Each row is a point. The points of each table are mixes of a few directions, plus a little noise. Count the directions of each table, and those that both share. Where both have some left over, give the other angles between the two spaces (their principal angles), to ten degrees, smallest first.
In the rows, zero is written as 128.

First (6 x 2)
[[131 123]
 [139 109]
 [163  69]
 [ 94 186]
 [ 98 180]
 [143 101]]
Second (4 x 2)
[[165  64]
 [102 172]
 [110 158]
 [134 119]]
Directions: first 1, second 1, shared 1

First (8 x 4)
[[181 140  57  97]
 [175 114  91 119]
 [117  85 103 167]
 [ 86 102 162 167]
 [105 144 118 127]
 [112 152 162 115]
 [180 107 156 117]
 [ 67 180 174 115]]
Second (6 x 4)
[[120 190 104  78]
 [ 99 184 114 119]
 [145  83  61 141]
 [146 112 133 114]
 [117 116 184 162]
 [141  82 172 154]]
Directions: first 3, second 3, shared 2; angles 30

First (8 x 9)
[[107 148 133  89 149  71 141 154  68]
 [218 171 137 147 192 172  92 136  80]
 [105 123 109 102 125  74 142 140 121]
 [ 99 113 100 102 150  91 143  33 221]
 [127 100 110 150  66 163 110 179 128]
 [ 97 130 160 121 128 191 111  67 143]
 [115 116 135 140  97 122 141 161 121]
 [157 123 141 172 116 140 144 152 142]]
Second (8 x 9)
[[142 121 118 141 126 114 146 130 118]
 [ 91 147 156  92 133 165  80 122 155]
 [186  99  84 185 120  69 204 137  85]
 [ 97 144 151  98 132 159  88 123 151]
 [ 96 144 152  97 132 160  86 123 152]
 [124 130 131 124 129 132 123 127 131]
 [ 87 149 159  88 134 170  74 122 158]
 [201  91  73 199 118  54 224 139  74]]
Directions: first 5, second 1, shared 0; angles 40

First (8 x 14)
[[162 105 168 149  98 249  64 125 117 155 127 132 102 157]
 [129 127 129 129 127 132 126 128 128 129 128 128 127 129]
 [130 127 130 129 126 134 125 128 127 129 128 128 127 129]
 [130 127 130 129 126 135 124 128 127 130 128 128 127 130]
 [122 132 121 124 133 106 140 129 130 123 128 127 133 123]
 [138 121 140 134 119 164 109 127 125 136 128 129 120 137]
 [106 143 102 115 148  50 170 130 135 110 129 125 145 109]
 [107 142 103 115 147  54 167 130 135 111 129 125 144 110]]
Second (10 x 14)
[[156 148 138 155 132 159 143 138 119 116 109 112 114 161]
 [137 140 143 106 161 132 121 152 112 120 145 104 106 118]
 [123  89  86  98 106 146  91 174 121 118 108 141 154  96]
 [125 138 177 148 105 124 134  77 156 146 147 132 120 145]
 [104 128 147 121  98  74 143  94 166 130 143 139 146 113]
 [119 103  87 132 134 149 109 128 108 146 120 151 138 124]
 [129 149 158 151 119 110 155  94 148 130 134 124 123 148]
 [130 128 116 100 171 131 115 160  99 124 140 114 113 109]
 [120 140 130 144 109  91 160 108 151 120 119 132 143 136]
 [137 116 101 127 145 163 110 154 100 130 116 130 124 129]]
Directions: first 1, second 5, shared 1

First (9 x 20)
[[118 108 118 150 126 126 154 121  87 133 113 137 126 147 104 111 125 136
  138 118]
 [164 135  96 133 100 125 138 133 114  81 147 143  93 123 120 103 151 150
  129 127]
 [115 106 210 116 147 104 118 113 171 185 156 110 150 113 143 130 133 192
  115 141]
 [ 88 130 156 106 138 100 104 152 210 152 159  66 154  95 171 151 163 110
  132 140]
 [144 133 100 134 123 147 144 110  73 103 110 152 106 150 109 121 119 100
  130 124]
 [173 113 101 149 114 114 139 138  24  99  88 192 148 166 132 122 113 147
  124  81]
 [100 121  89 156 124 138 149 141 117 127 104 124 128 138  98 116 118 111
  147 121]
 [155 142 122 135 125 147 109 143 138 128 108 169 140 124 120 130  85 167
  116 120]
 [ 94 166 161  73 155 152  98 102 219 144 166  61 108  95 157 168 145  39
  122 179]]
Second (9 x 20)
[[160 138 180 178 177 150 181  83 115  67 249 190 226  15  31 122 100  68
  212 101]
 [151 133 134 107 126 141 152 142 122 122 120 119 119 130 123 135 127 145
  129 129]
 [ 93 134 112 138 118 116  93 114 129 142 116 127 116 151 142 127 133 128
  111 134]
 [134 187 148  78 112 181 174 108  73  94 140 126 115 154  74 155 124 177
  128 132]
 [145 116 115 134 134 108 120 160 156 155 100  96 117 138 163 123 138 130
  113 128]
 [120 101 133  82 103 140 134 126 113 113 109 156 106 135 138 138 121 142
  130 143]
 [133 102 111 137 128 104 107 155 155 156  93 107 113 141 172 119 135 124
  109 131]
 [102 109 111 134 118 107  94 130 142 145 105 129 115 144 159 123 132 123
  112 137]
 [113 132 108 163 137 104  95 132 148 158 117 103 127 144 150 117 138 118
  107 125]]
Directions: first 6, second 4, shared 0; angles 50, 70, 80, 90
